Each row of a before or after table is a point. The points were changed in one or more steps. Then noise was added and the rows were shuffled. The steps act on columns, c1 being the first. What was done? A step turns or swaps two columns, mirrors them in a line or flattens them onto one, adds a multiple of one to another, or multiplies or shifts one. Angles are multiples of 10 degrees, from the lower column toward the higher: turns from -170 to 170, lines from 10 to 170 but not 90. Use the fewest steps. Two steps may share a column if one is a turn and the other turns, adds or multiplies; they go together, in the order done. Otherwise the lowest column goes first.
(in the rows, 100 means zero)

Before:
[[91,95,80],
[121,64,92],
[106,83,83],
[103,97,77],
[121,100,114],
[120,64,107],
[123,107,112],
[115,109,97],
[120,125,108],
[94,107,112],
[97,94,68]]
After:
[[113,110,49],
[86,110,91],
[107,98,4],
[93,119,142],
[85,119,136],
[127,130,122],
[69,110,124],
[126,132,76],
[102,103,32],
[95,92,136],
[108,93,39]]
Steps: turn c1 and c2 by 110 degrees; multiply c3 by 3

Before:
[[68,126,81,159,140,119,130,70],
[124,121,113,111,97,77,71,75],
[123,106,114,104,105,125,110,106],
[88,105,101,66,76,79,65,96],
[53,74,107,96,94,58,98,117],
[112,83,97,101,71,66,115,55],
[77,115,97,103,112,120,134,49],
[128,144,39,113,131,114,132,79],
[75,65,99,102,62,72,31,105],
[58,111,74,117,59,100,106,119],
[108,154,114,136,124,92,138,45]]
After:
[[72,142,84,158,140,118,131,66],
[117,121,74,116,62,103,109,57],
[106,43,97,103,61,73,30,75],
[44,182,115,136,124,94,135,109],
[117,59,106,95,97,57,98,54],
[79,173,38,114,133,113,132,127],
[46,123,97,100,114,122,135,76],
[96,109,102,67,78,82,64,88],
[55,72,97,102,71,66,113,112],
[76,132,111,115,98,80,72,124],
[105,111,113,105,104,127,111,123]]
Steps: swap c1 and c8; multiply c2 by 1.6

Before:
[[169,127,90,126,89,114,83,32,100,89,61,107,69,97],
[136,148,78,121,77,62,65,76,111,97,113,89,87,105],
[78,65,96,89,122,100,126,63,97,108,103,106,55,81],
[170,123,81,129,89,120,126,115,111,94,120,92,106,93],
[97,135,81,84,125,83,115,64,168,116,111,119,106,88],
[79,92,104,103,107,79,118,142,121,100,102,100,116,119],
[112,87,99,128,78,113,107,91,104,78,117,101,118,91],
[69,146,75,81,89,85,74,138,106,112,92,123,114,88],
[118,137,135,119,77,108,106,133,94,121,92,120,94,91],
[117,145,76,115,77,107,125,117,161,112,107,88,90,91],
[86,118,123,112,122,129,116,94,99,119,98,97,99,115],
[87,127,112,64,97,97,98,95,100,105,80,95,106,76],
[107,143,89,106,81,85,121,115,99,5,123,111,113,100]]
After:
[[68,54,80,77,92,86,75,137,105,115,101,121,117,88],
[170,82,128,78,93,119,126,116,111,94,76,92,103,93],
[168,67,127,91,92,116,83,30,97,91,134,108,68,101],
[80,107,103,104,109,79,116,143,123,98,101,98,115,119],
[135,53,120,80,85,61,66,77,111,96,78,88,88,104],
[118,61,120,136,83,107,104,133,93,120,101,121,93,91],
[106,61,107,89,89,84,123,118,100,7,67,111,115,99],
[75,137,91,94,118,101,126,65,96,109,102,104,56,79],
[89,72,68,113,96,97,98,94,102,106,117,96,108,76],
[115,118,127,100,85,114,111,91,106,78,85,101,118,89],
[87,83,113,123,113,129,116,92,100,118,98,97,99,116],
[118,59,112,73,86,107,125,116,163,110,84,86,90,92],
[100,68,83,82,119,83,116,66,165,120,84,120,107,88]]
Steps: turn c2 and c11 by -170 degrees; swap c3 and c4; multiply c5 by 0.7

Before:
[[112,102,103,84,155,101,97,119,96,108,102,92,123,95,82,103,105,121,112,94,81,87,125,104],
[82,94,115,91,161,84,112,89,104,97,106,122,122,82,88,92,133,84,139,101,92,78,116,38],
[121,123,114,90,85,107,114,90,159,134,92,129,124,109,105,116,86,118,106,114,98,107,71,72],
[74,132,72,91,95,96,101,88,107,107,146,112,126,180,65,41,133,113,99,109,85,83,123,111],
[97,118,119,103,71,99,89,108,97,96,97,87,129,92,101,89,103,119,103,109,75,99,125,108],
[123,127,31,81,99,108,47,152,86,109,96,113,128,79,105,109,78,120,88,135,108,107,121,86],
[81,108,100,81,94,101,114,84,97,101,105,116,127,81,84,102,97,112,89,96,72,107,117,104],
[98,130,113,90,111,5,113,84,90,97,124,76,93,107,96,111,94,124,87,95,127,94,45,100],
[93,97,115,121,68,109,114,91,94,135,101,64,50,101,72,113,86,84,113,96,115,116,80,94]]
After:
[[122,118,114,107,113,109,115,86,158,134,107,131,123,107,107,115,84,119,107,112,96,104,73,72],
[124,127,31,45,113,109,46,91,87,107,113,112,129,79,106,110,77,105,85,133,106,109,121,87],
[99,132,112,113,97,4,110,85,92,96,135,76,92,109,94,109,95,90,88,95,126,95,46,102],
[94,95,114,111,78,109,115,119,94,135,90,64,50,100,72,114,85,126,111,99,115,114,79,95],
[75,132,74,108,74,96,101,87,106,105,140,110,129,179,67,39,134,98,100,111,85,84,121,111],
[80,93,114,110,106,83,110,89,105,97,93,122,124,81,87,92,136,38,138,98,93,78,117,37],
[110,104,102,76,132,100,99,89,93,109,118,93,120,95,80,102,104,52,115,92,80,85,127,106],
[80,107,102,111,102,99,113,78,95,100,114,115,128,82,83,105,99,110,89,95,76,107,116,103],
[96,117,119,92,103,98,89,103,95,96,111,86,128,88,101,91,102,134,104,110,74,99,125,108]]
Steps: turn c4 and c8 by 80 degrees; turn c11 and c18 by -50 degrees; turn c5 and c18 by -70 degrees

Before:
[[69,104,129,110,113,127,99,92,102,103,83,76,88,118,78,119,84,106,111,75,101,96,103,129,128,109,90,116,101,90,86,99,131,123,69,88,108,82,121,92,120,73,92,104,110,133,78,114,101,99,125,120,89,97,100,121,86,118,89,75,96,92,105,103],
[100,92,97,97,117,130,129,85,107,96,97,75,92,113,73,112,79,114,79,91,110,93,106,73,123,73,97,101,108,179,95,111,53,145,106,127,108,76,114,121,116,98,134,88,101,118,104,118,140,68,112,96,89,108,99,119,94,120,97,115,96,81,108,101],
[91,133,105,108,89,93,101,122,115,96,86,87,77,76,84,131,85,118,74,89,88,115,128,118,121,107,137,34,82,64,120,44,113,90,75,97,113,88,115,67,109,90,90,64,153,132,84,5,98,194,126,102,68,109,118,108,94,98,97,130,94,110,101,62],
[88,108,135,109,94,118,95,125,99,116,96,73,97,107,78,59,93,82,77,73,112,108,98,85,108,106,82,92,112,118,114,130,124,54,141,90,61,81,89,123,112,115,97,103,90,119,74,107,106,83,30,192,65,110,100,94,94,98,43,116,87,123,105,92],
[99,97,138,84,94,112,106,86,97,142,150,148,90,127,101,103,80,75,119,122,97,92,90,75,100,101,86,76,59,111,102,59,127,142,76,86,99,99,108,121,122,76,113,67,124,132,101,116,98,79,101,89,87,88,98,98,98,99,106,125,103,81,109,82],
[95,101,98,84,104,132,105,104,141,87,96,71,84,104,88,117,109,101,95,80,83,87,114,73,125,63,103,96,105,80,112,64,81,121,90,106,116,103,120,87,50,74,114,94,86,90,105,103,87,76,121,115,77,92,102,107,77,118,101,125,108,118,110,103],
[98,91,103,97,99,109,125,12,141,94,82,72,78,109,109,131,99,106,83,68,87,95,92,94,75,104,82,116,104,73,85,128,127,147,68,113,122,104,80,107,116,78,124,42,147,53,94,103,104,101,56,126,75,103,98,120,103,122,94,116,114,84,63,104],
[96,122,89,125,108,99,106,111,126,88,99,123,118,123,146,126,129,88,93,124,105,89,111,78,129,93,90,101,102,59,89,121,109,130,95,91,114,105,63,110,112,74,89,110,87,106,90,84,91,60,117,95,70,107,121,83,107,102,113,16,85,86,102,84],
[23,139,112,124,109,89,102,109,95,87,83,71,85,125,144,83,110,87,117,83,85,119,113,105,112,94,80,115,97,70,87,113,126,79,144,92,123,102,71,83,123,106,110,94,86,137,76,118,93,122,123,87,87,104,102,76,100,83,104,103,104,115,89,92]]
After:
[[95,101,97,83,104,133,105,104,141,87,96,71,84,103,88,117,111,100,97,79,82,87,114,87,123,64,102,94,107,79,112,66,81,99,90,104,115,101,121,86,50,74,115,95,86,89,104,102,87,82,123,78,78,93,103,126,74,117,101,124,107,117,118,103],
[90,133,105,108,86,92,100,122,113,99,86,85,77,77,85,131,86,117,73,88,89,114,127,96,120,107,135,32,82,65,120,45,112,112,76,97,113,87,116,66,111,91,89,65,153,133,84,7,98,188,126,104,67,110,118,83,97,96,97,129,95,110,71,63],
[23,140,112,124,109,89,101,109,95,87,84,70,84,126,142,82,111,88,118,83,86,119,113,126,112,94,80,113,96,70,85,112,128,111,145,94,122,101,69,82,121,106,109,92,85,138,74,119,92,118,124,119,86,104,104,102,105,84,104,103,105,115,83,91],
[100,89,103,97,97,108,125,12,139,93,81,71,79,108,108,131,99,106,85,68,87,95,92,77,74,105,81,115,105,72,85,128,126,73,67,113,122,102,79,107,114,78,126,40,148,54,95,105,105,86,56,54,74,101,99,103,95,122,95,115,113,84,65,102],
[86,108,134,107,94,117,94,125,100,115,96,73,96,106,80,58,93,81,75,74,114,107,100,103,108,104,82,93,111,117,113,132,126,184,139,91,62,80,89,121,113,115,97,102,91,119,74,106,107,87,31,45,65,109,99,116,123,99,41,115,88,124,110,91],
[100,96,138,85,92,114,105,85,97,143,150,147,92,126,102,103,81,74,118,121,97,93,92,97,99,100,88,76,61,111,103,58,126,60,77,85,100,99,109,122,124,77,113,66,124,132,102,116,99,84,100,89,85,86,98,127,84,98,106,124,103,81,117,82],
[69,103,130,111,113,126,98,93,100,101,84,77,88,121,78,120,82,107,111,75,101,96,102,84,127,109,90,116,101,90,86,98,129,95,70,86,110,83,120,92,121,72,91,103,110,132,78,115,101,101,126,71,87,97,102,66,84,116,89,77,96,93,105,104],
[96,120,91,125,107,98,107,111,124,89,101,123,116,124,146,127,131,88,94,123,105,91,110,110,129,91,90,100,101,59,88,119,109,71,96,92,113,106,63,109,113,74,88,112,86,105,90,82,91,63,116,90,70,105,121,124,96,102,113,16,86,84,117,85],
[97,92,99,95,116,130,128,84,108,96,96,75,91,114,73,111,79,115,80,90,109,95,105,75,124,74,97,102,108,176,96,112,54,64,104,126,108,78,115,123,117,98,134,88,100,119,104,116,139,74,110,80,90,109,99,124,82,119,97,115,96,82,120,103]]
Steps: mirror c24 and c56 in the line at 140 degrees; turn c34 and c52 by -150 degrees; turn c34 and c57 by 20 degrees; turn c50 and c63 by -20 degrees

Before:
[[105,96,150,140,131,120,63,69,66,63,109,113,107,114,99,94,42,138,119,109,116,157,106,112,131,99,131,101,103,103,148,84,51,90,113,97,132,64,148,70,138,79,125,130,92,108,150,75,103,75,65,141,77,100,118,130,89,124,72,78,153,97,47,117],
[144,138,134,78,100,111,95,110,109,145,93,93,80,29,127,85,103,123,64,69,126,83,87,89,136,120,81,67,108,126,143,74,67,92,72,46,108,146,106,116,73,88,75,144,64,135,98,62,119,145,144,65,121,89,91,103,107,81,132,157,67,53,43,65],
[101,98,95,65,87,77,96,79,106,137,123,96,56,55,132,124,106,96,151,100,65,80,131,95,82,72,141,115,86,73,77,73,133,104,150,103,108,88,114,125,162,70,156,96,77,109,95,137,89,107,126,101,135,119,122,62,113,121,115,144,109,69,136,81],
[130,112,75,58,151,47,127,37,96,136,115,65,108,111,114,79,67,64,57,109,135,108,71,113,67,110,80,144,75,143,73,100,96,87,81,79,81,105,134,148,100,116,94,89,142,133,86,71,127,100,80,117,69,102,132,106,97,139,68,125,85,61,134,82],
[120,131,100,124,98,116,118,70,97,57,78,93,54,90,126,108,39,129,126,119,56,102,100,101,79,33,65,105,133,69,111,128,81,91,93,89,136,100,113,156,68,142,143,123,119,130,62,65,76,76,132,65,123,75,161,79,59,80,65,146,129,66,112,73],
[72,126,99,96,118,103,47,75,48,130,46,142,34,113,102,144,84,123,145,64,145,105,104,67,90,63,117,61,127,76,103,124,126,78,89,71,148,145,118,103,94,135,87,93,63,95,79,95,61,143,65,85,141,105,148,109,131,64,65,86,96,103,111,78],
[75,87,82,146,77,109,123,52,88,121,119,58,76,48,80,61,70,158,133,94,144,107,69,136,71,79,65,153,106,51,143,88,57,102,113,126,143,90,138,164,112,113,135,70,125,81,85,61,106,75,57,106,88,88,107,108,145,73,119,115,64,107,71,106],
[139,76,141,87,120,121,61,92,76,60,88,100,36,97,64,108,115,82,78,114,138,128,107,64,85,117,121,155,100,55,121,151,68,81,86,125,159,88,110,94,124,119,128,106,109,127,102,130,136,146,130,129,98,112,99,89,54,108,107,81,78,108,126,92],
[136,82,124,71,101,132,74,115,135,87,64,100,63,86,60,124,64,102,77,99,124,80,54,92,83,70,138,152,86,136,65,144,101,77,148,77,100,82,79,92,148,99,88,136,70,112,87,61,96,151,119,66,104,125,140,135,85,90,78,156,64,115,59,88],
[86,109,117,60,99,131,59,113,98,126,79,119,72,88,69,101,122,68,81,118,98,166,57,86,119,58,115,93,101,61,119,94,127,99,159,122,81,75,148,153,69,132,168,108,124,126,137,77,148,87,131,123,104,165,88,134,119,100,152,101,106,96,88,150],
[92,77,58,76,148,99,95,69,96,104,79,100,71,52,141,102,80,88,77,90,106,82,96,101,80,123,127,66,79,108,87,150,141,116,134,100,72,105,89,71,91,103,123,76,108,91,132,116,108,126,116,154,115,140,101,130,75,100,108,168,72,135,123,113]]
After:
[[92,77,62,77,156,100,92,67,94,104,76,98,73,50,141,103,74,92,77,91,102,84,98,100,79,126,128,110,75,109,88,147,142,115,133,100,148,105,88,74,90,104,126,75,109,90,134,115,106,125,118,154,114,139,101,130,76,100,105,167,73,136,122,113],
[108,95,152,142,146,121,61,72,65,65,109,117,109,111,101,94,43,138,116,105,117,157,106,114,128,101,132,120,107,104,147,83,52,92,111,97,76,64,152,72,139,82,126,132,92,111,151,74,103,77,64,139,76,100,119,129,90,125,72,77,153,95,49,118],
[118,133,98,122,121,114,116,67,95,59,84,95,59,93,128,109,37,127,128,109,58,102,97,100,76,34,64,119,134,73,111,127,82,90,91,91,67,100,114,156,67,145,144,125,120,129,62,66,76,75,133,67,121,74,162,81,59,78,64,146,127,63,111,71],
[84,107,117,57,92,129,60,114,96,125,80,121,70,84,71,101,123,67,79,108,98,163,56,86,118,60,113,92,101,61,121,93,128,100,161,122,116,74,146,152,68,132,169,105,124,128,138,80,148,87,129,124,105,163,88,134,116,98,150,101,103,93,90,153],
[129,107,75,55,103,46,128,37,98,134,115,66,110,113,114,80,70,67,58,106,137,105,73,111,65,106,79,60,74,141,74,105,96,87,84,77,88,105,136,146,97,115,95,89,142,132,87,71,129,99,80,118,68,99,131,106,97,140,67,123,85,61,136,80],
[142,138,132,74,130,111,93,108,109,143,93,92,81,28,125,85,103,123,65,77,127,85,87,91,138,119,83,129,108,123,138,72,67,90,68,48,116,147,105,116,75,90,74,144,61,136,98,58,118,140,143,63,119,87,97,103,104,84,131,155,70,53,41,67],
[73,87,83,144,64,109,124,53,87,122,119,56,77,51,81,63,72,157,132,94,144,106,70,137,72,77,64,87,107,51,139,86,58,103,115,125,31,87,137,163,111,115,133,71,122,81,87,63,107,74,56,104,88,89,106,110,144,74,120,115,66,107,66,103],
[98,97,95,69,82,76,97,78,108,135,125,95,56,53,132,126,108,96,149,102,63,81,131,92,79,69,144,93,84,73,74,74,133,102,152,104,84,88,113,126,160,71,155,96,77,111,94,137,90,106,126,102,134,115,122,60,110,121,115,145,113,71,137,81],
[139,76,140,86,120,120,61,90,74,58,85,102,35,99,65,109,114,84,78,112,139,127,108,64,82,116,120,95,98,57,123,152,70,83,87,126,21,86,108,95,123,119,130,103,110,130,104,129,136,146,132,128,96,111,102,88,53,114,108,82,79,107,125,92],
[134,82,126,71,60,131,72,115,136,88,64,102,61,86,56,117,62,103,78,101,123,80,53,90,82,73,140,59,85,137,62,144,102,76,144,75,67,79,81,94,145,99,87,136,72,114,88,64,97,153,121,67,106,122,140,135,88,90,79,155,60,113,60,85],
[73,128,99,98,179,103,46,74,51,131,43,142,34,113,102,139,82,122,144,73,145,106,107,67,91,63,116,162,129,76,103,123,125,79,87,72,87,147,118,102,97,142,87,93,65,97,82,95,64,138,63,85,141,104,150,111,135,67,66,83,95,106,108,79]]
Steps: turn c28 and c37 by -140 degrees; add 1 times c28 to c5; multiply c20 by 0.7
